Every row gives one point. A path goes straight from each point to the next, and from the last back to the first. The post is the endless flat space through its rows: a point in 2 columns, a line in 3, a plane in 4, and so on, so that a path can go around it. Count how often the path circles the post. Going back the other way cancels.
(in the rows, 128 means zero)

Post:
[[163 126 156]
 [126 118 105]]
Path:
[[146  74 131]
 [151 118 162]
 [ 97 135 134]
 [165 156 164]
 [172 139 118]
 [134  95  86]
 [171  78 137]
 [209 127 138]
 [153 144 120]
 [113 139 114]
 [129 122 175]
 [163  93 159]]
Times around: 0

Post, 7 rows:
[[120 104 126 165 135 144 200 103]
 [150 101 113 142 165 162 139  58]
 [106 160  90 158 164 113 154  99]
 [121 116  86 145 131 107 119 157]
 [120 109  98  75 104 115 112 137]
 [ 96 169 136 172 134  90 121  73]
 [ 83 182 181 109 141  79  83 121]]
Path, 22 rows:
[[148 169 132 109 176 163 116  88]
 [ 94 151 106 147 143 149 123 133]
 [125 137  92 139 184 172  93  77]
 [121 167 122 136  99 126 138 116]
 [142 109 170 152 149 168 136  94]
 [145  77 103 109 165 164  98 148]
 [100 105 121 146 112  96  86 101]
 [107 115  84 135 126 106 174 124]
 [118 147 134 114 153  86 110 160]
 [118 158 121 144 132 110 176 122]
 [130 132 109 155 120 146 130  89]
 [ 63 197 117 131 163  95  99 145]
 [ 80 107 111 146 126  94 103  63]
 [ 80 146 107 158 112  75  87 102]
 [ 86 124 128 154 149  87 147  88]
 [126 107 159  98 106 102 171 152]
 [135 163 100 136  98  85 119  93]
 [173 124  99 134 147 176  95  68]
 [ 87 125 120 115 129 160 151  84]
 [ 92 162 104 113 117 103 137 168]
 [147 115 103 138  94 146 167 129]
 [152 163 104 105 134 109 137 126]]
Times around: 2

Post, 11 rows:
[[129 135 119 130 133 125 153 140 149 109 189 149]
 [132 120 145 130 150 111 132  90 111  85 139 117]
 [129 137 113 136 169 122 105 145  90 102 148 146]
 [124  94 137 121 155 146 151 127 111 135 140 144]
 [140  86 120 148 128 120 138  88 119 107 100 152]
 [183 114 135 145 160 167 170 178 124 114 122 111]
 [115 128 161 138 137  86 164 169 170 107 174 144]
 [171 122 122 112 131 107 101 106 155  94  64 141]
 [ 95 194 127 166 135 174 108 164 121 165  86 192]
 [127 218 146 136 125  98 135 163  58 138 157 136]
 [ 92 100 125 149 118 149 129 124 111 126 106 127]]
Path, 21 rows:
[[ 65 149 162 140 157  78 105 140  77 137 124  79]
 [ 78 145  96 152  75 124 174 107 113 130 117 138]
 [112 134 176 154 149 170 177 183 119 130 115 168]
 [174 173 141 131 134 129  95 158 143 126  81 177]
 [131 138 161 154 156 107 114 128 103 111 160  85]
 [115 160 146 118 136 138 143 114 134 118 134 100]
 [125  68  94 106 179 137 136 142 112 127  63 175]
 [155  45 140  92 167 112 101 172 134  74  66 120]
 [148 104 173 131 184 121 145 157 145 103 150 147]
 [153 156 123  79 117  95 118 114 122 112 142 198]
 [136 152 125 132 154  77 154 163 106  99 139 176]
 [121 168 130 156 107  91 143  92 135 114 131 131]
 [157 113  73 138 139 138 107 118 161  92 168 153]
 [ 99  89 120  95 154  98  67  96 120  77 151 158]
 [119 118 154 152 138 141 145 166 124  99 150 175]
 [113 111 126 175 155 167 112 144  86  85 143  89]
 [170 158 112 170 151 173 170 119 156 149 172 160]
 [142 176  91 149  85 131 176 105 152 149 112 163]
 [173 154 123 119 138 115 167 204  88 116 140 156]
 [123  94 130  68 145  84  73 125 112 127 104 163]
 [ 87  94 147 152 118 110 123 124 115 125 130 129]]
Times around: 2
